Every row gives one point. Each copy is the shape, with its points in the same order, stretched, turned, moved and blurred by noise. Is it also mirrored, or only turned?
(in the rows, 128 means zero)

Shape:
[[164  81]
 [106 133]
 [ 90 154]
 [173 102]
 [ 83 143]
 [111 171]
 [153  95]
 [123 172]]
Copy 1, 8 rows:
[[168 115]
 [ 94 140]
 [ 69 150]
 [163 136]
 [ 64 140]
 [ 79 176]
 [147 120]
 [ 85 181]]
Copy 1 is: only turned
Copy 2:
[[178  99]
 [101 129]
 [ 86 149]
 [179 122]
 [ 80 135]
 [ 99 171]
 [160 110]
 [110 171]]
Copy 2 is: only turned

Shape:
[[ 54 157  78]
 [ 95 165 125]
 [130 106 165]
 [128  91  91]
 [119 109 143]
 [108 106 161]]
Copy 1:
[[ 43 107  92]
 [ 76 134 130]
 [132 105 167]
 [136  85 103]
 [118 100 149]
 [114  96 168]]
Copy 1 is: only turned
Copy 2:
[[147 130 230]
 [133 167 174]
 [ 91 140 103]
 [135  76 132]
 [ 97 124 132]
 [ 82 133 129]]
Copy 2 is: mirrored
Copy 3, 6 rows:
[[ 74 180  74]
 [129 168 112]
 [169  99 114]
 [ 98  91 118]
 [150 107 105]
 [163 106  93]]
Copy 3 is: mirrored
Copy 4:
[[ 57 112  60]
 [ 71 141 120]
 [112  93 170]
 [137  95  89]
 [112  91 142]
 [103  82 163]]
Copy 4 is: only turned

Shape, 10 rows:
[[156 149 139 111]
 [127 140 161 150]
 [118 125  36  89]
 [184 148 153 148]
 [147 205 127  16]
 [108 139 153 146]
 [ 94 114 142 118]
 [124 135 157 118]
 [ 95 127 151 140]
 [106 157 115 130]]
Copy 1, 10 rows:
[[126 138 149 118]
 [141 117 122  88]
 [ 37 134 116 178]
 [167 155 143 114]
 [ 56 168 217 105]
 [124 110 114  85]
 [100  81 121 102]
 [123 107 138  97]
 [114  92 111  86]
 [ 88 130 114  99]]
Copy 1 is: mirrored
Copy 2 (10 x 4):
[[169 140 143 121]
 [126 119 164 152]
 [118 184  47  88]
 [185 117 146 165]
 [202 218 161  36]
 [109 128 163 143]
 [ 94 120 147 106]
 [132 125 162 118]
 [ 93 122 160 134]
 [112 165 134 132]]
Copy 2 is: only turned
Copy 3, 10 rows:
[[164 166 142 102]
 [118 144 138  87]
 [158 160  90 208]
 [151 166 116  58]
 [222 200 192 158]
 [109 141 150 113]
 [129 119 155 131]
 [142 133 151 105]
 [112 126 145 113]
 [119 158 141 137]]
Copy 3 is: mirrored

Shape (11 x 6):
[[129 134 136  65  67 196]
 [106 162  62 158 185 159]
 [116 198  95  92 110 121]
 [117 183 145 162 145 166]
 [142 129 159 104 143  88]
 [117 164 129 110 148 121]
 [113 144 125 164 104 121]
 [115 134 123 118 144  73]
 [132  93 153  98  97  91]
 [201  86 123 150 101 126]
 [138  93  99  73 165 174]]
Copy 1:
[[ 92 167  67  35 165 141]
 [149 158 136 212 195  91]
 [105 216 108 139 127  91]
 [ 98 155 174 148 160 137]
 [128 127 139  98 104  86]
 [110 161 141 133 135  87]
 [125 140 121 152 118 157]
 [130 140 120 149 101  77]
 [127 110  80  79  94 112]
 [198 103 117  94 123 172]
 [148 108  83  87 205  75]]
Copy 1 is: only turned
Copy 2 (11 x 6):
[[206 149 106  83 103 176]
 [131  92 216 160 102 125]
 [175 147 171 102 147  91]
 [105 146 178 120 142 154]
 [125 114  98 118 165 105]
 [137 113 151 115 142 109]
 [116 171 138 138 122 113]
 [118 112 119 126 138  63]
 [149 130  58 110 130 102]
 [160 155  72 206 157 136]
 [191  49 111 130 103 138]]
Copy 2 is: mirrored

Shape, 11 rows:
[[ 87 156 139 124 207 107 123 129]
 [ 73 133 145  84 173  94 119 143]
 [107  87 176 114 189 141 149 131]
 [107 115 137  91 138 151 165 136]
 [122 146 173 114 150 150 185 113]
 [151 166  74 141 122  75 140 105]
 [160 158  83 184 101  74 124 173]
 [ 89  90 177 127 115 151 151  85]
 [127 129 172  98 152 178 100 109]
 [188 134  79 136 146 109 124 114]
 [183 148 124 130 123  63 119 133]]
Copy 1, 11 rows:
[[ 98 133 173 105 186 158 142 185]
 [ 70 119 186 107 166 112 124 165]
 [133 176 179 127 177 113  90 131]
 [ 83 172 145 117 129  96 109 126]
 [103 196 178  97 132 120 130 100]
 [118  87  97 104 110 118 206 138]
 [173  86  96 119  53 137 190 176]
 [101 155 181 169 129 118 116  52]
 [ 88 149 153 105 142 170  78  98]
 [146 100  69  85 131 136 166 137]
 [165  85 121  68 105 126 173 125]]
Copy 1 is: mirrored
Copy 2, 11 rows:
[[145 109 132 117 187  79 128 113]
 [156 134 120  98 155  77  86 113]
 [152  95 177  93 145 129 101 127]
 [127 135 116  88 123 140 122 130]
 [138 147 152  95 150 148 166 106]
 [121 119  42 155 118 120 177  69]
 [171 107  42 170  79  92 178 122]
 [102 145 178 130 108 137 123 106]
 [147 152 140 143 177 169 103 134]
 [138  87  46 154 130 165 151  96]
 [187 122  70 151 120 139 145  72]]
Copy 2 is: only turned
Copy 3:
[[ 55 195 129  86 168 106 160 124]
 [ 49 175 140  56 131 115 123 140]
 [ 83 122 154  68 156 121 191 116]
 [112 110 113  64 118 139 146 122]
 [106 141 119  86 106 151 206 110]
 [141 182 103 149 106  81  95 137]
 [190 193 122 123 151  87  92 201]
 [ 76  81 153 133 104 140 174 151]
 [108 128 155 113 156 179 155  99]
 [179 156 123 136 148  82 114 103]
 [166 197 161 124 111  96 107 139]]
Copy 3 is: only turned
Copy 4:
[[ 62 186 176 118 130 128 124 162]
 [ 70 150 188  89 159 140 166 179]
 [ 71 112 229 121 136 145 126 111]
 [115 116 188  76 116 156 171 105]
 [142 156 203 121 101 140 148  99]
 [140 156  74 131 129  81 183 127]
 [159 115  72 111 128  39 117 151]
 [105  89 204 154  93 154 174 103]
 [116 119 171 142 125 204 119 123]
 [129 134  79 133 155 109 141  90]
 [170 138 107 145 183  81 147 132]]
Copy 4 is: mirrored
